Rows are points. The ring and each string are closed loops that go straight from each point to the next, and from the last back to the first. Before rounding, they use only three directions, however many columns there are. How many times does the string pass through the ring? Passing back the other way cancels.
In the rows, zero is written as 100.

Ring, 8 rows:
65,98,43
98,132,78
115,148,121
94,132,136
79,96,132
93,83,122
99,71,83
77,71,53
String, 24 rows:
15,79,24
20,67,5
28,62,16
35,67,35
85,95,80
124,99,79
44,64,14
31,74,26
73,98,72
75,105,70
51,111,57
103,124,95
140,151,118
139,171,137
93,153,130
66,116,103
62,130,117
98,157,143
147,179,158
85,149,114
81,119,93
126,131,104
135,147,81
61,110,32
Times through: 3

Ring:
95,74,82,105,90,85
70,91,79,134,70,97
64,100,88,145,64,103
73,111,108,147,71,105
97,114,126,133,90,98
129,104,146,105,113,87
139,88,154,84,118,82
136,75,148,75,114,80
124,66,124,76,107,79
110,67,98,88,99,80
String:
5,112,117,186,5,139
37,108,127,163,32,126
100,95,114,117,91,92
115,103,103,116,110,83
113,116,111,128,108,88
101,124,138,139,92,100
90,113,158,133,76,108
91,98,150,121,76,104
124,95,111,103,115,80
159,104,126,89,146,68
158,100,162,82,137,76
130,88,184,85,104,92
108,82,167,95,86,98
126,87,123,94,113,81
147,89,107,85,136,67
130,83,120,88,117,77
106,67,153,84,84,94
109,50,160,67,82,92
133,51,124,58,113,73
131,60,104,69,117,71
105,54,106,78,91,82
89,66,109,98,78,92
98,79,105,105,89,89
116,85,89,101,110,77
108,81,67,105,107,76
61,77,64,129,63,97
46,83,79,141,46,108
60,88,98,136,56,106
112,93,98,110,106,82
101,100,79,125,101,84
67,110,77,153,71,101
Times through: 4
String, 25 rows:
126,89,93,99,119,74
86,80,103,113,78,94
46,73,84,132,44,108
32,81,66,148,35,111
67,95,56,142,73,94
107,99,72,121,108,80
85,95,107,126,79,97
53,99,121,146,47,116
20,115,129,178,17,135
89,98,119,125,81,98
114,102,107,115,107,85
137,112,100,111,133,73
123,121,141,124,112,90
110,114,173,120,92,102
104,98,163,111,86,101
122,93,128,101,109,84
150,94,121,86,137,69
163,85,147,68,142,68
136,66,193,62,103,89
112,67,168,78,87,94
106,77,135,95,90,91
106,69,136,88,88,91
99,47,139,72,78,92
122,56,99,72,108,73
130,75,82,86,123,68
Times through: 0

Ring, 6 rows:
112,95,80,138,64,114,106,135
121,113,82,74,115,122,147,66
114,111,87,54,141,112,143,49
97,90,85,83,126,87,102,88
92,80,98,136,94,87,70,143
103,86,95,161,62,107,80,162
String (30 x 8):
103,86,79,142,65,101,90,144
107,94,91,127,85,108,100,126
107,91,78,131,71,105,101,131
110,90,61,143,43,108,105,142
118,97,61,137,43,119,120,132
122,107,78,118,73,127,131,110
118,108,92,105,99,124,128,98
112,102,89,103,102,113,119,99
116,104,69,87,96,112,135,83
125,118,71,58,117,125,163,48
129,127,92,44,145,134,171,31
123,121,98,52,147,127,157,42
115,111,101,77,133,118,132,71
119,119,105,47,161,122,150,38
113,114,86,31,161,108,151,27
107,108,77,26,161,96,144,26
104,104,88,41,160,95,131,42
105,100,100,79,137,102,114,79
104,96,95,95,119,101,107,96
98,87,75,98,103,88,99,103
95,83,72,103,99,82,92,110
100,89,83,110,99,94,97,113
86,73,79,126,90,73,67,138
84,70,95,146,87,75,52,159
91,76,80,137,77,82,71,146
102,90,89,119,93,100,96,121
101,89,103,137,91,103,84,139
101,87,117,161,82,108,71,163
98,80,115,192,55,107,55,195
98,77,84,177,41,98,67,182
Times through: 1

Ring:
88,83,64,80,107,126,96,102,79
99,99,76,89,105,125,99,87,76
108,114,107,101,69,115,87,58,79
105,122,128,106,43,98,80,47,89
89,124,120,103,66,67,100,82,111
81,113,102,95,83,70,106,101,112
79,83,72,79,96,107,96,109,92
String (30 x 9):
85,136,121,107,82,47,117,96,124
85,125,107,101,92,62,115,101,115
90,108,99,94,81,93,97,87,96
84,101,100,90,70,89,91,89,100
70,94,91,84,80,75,98,112,113
70,97,78,83,106,74,112,127,113
79,104,79,88,113,83,115,119,106
87,107,87,91,101,92,107,102,98
84,84,81,82,80,114,86,93,87
79,63,65,71,79,133,76,98,78
77,60,46,66,108,138,88,116,76
87,94,65,84,122,109,110,113,89
88,82,55,78,121,128,102,111,78
91,67,49,72,111,154,87,99,63
95,84,72,82,92,136,86,85,71
94,105,92,93,86,105,96,85,89
95,112,90,95,101,98,107,92,92
97,105,93,93,84,111,94,79,85
106,99,96,93,67,134,77,57,69
114,112,104,101,72,129,84,51,69
113,110,115,101,48,129,72,38,69
103,106,111,97,52,116,76,54,80
99,106,110,97,56,110,80,61,84
106,111,129,102,27,113,65,35,80
110,119,147,109,5,106,58,19,82
104,136,135,112,53,77,94,55,101
97,131,115,106,82,75,108,80,104
94,117,103,99,83,88,102,84,98
93,131,117,106,80,68,109,84,109
89,136,133,109,59,52,103,78,119
Times through: 2
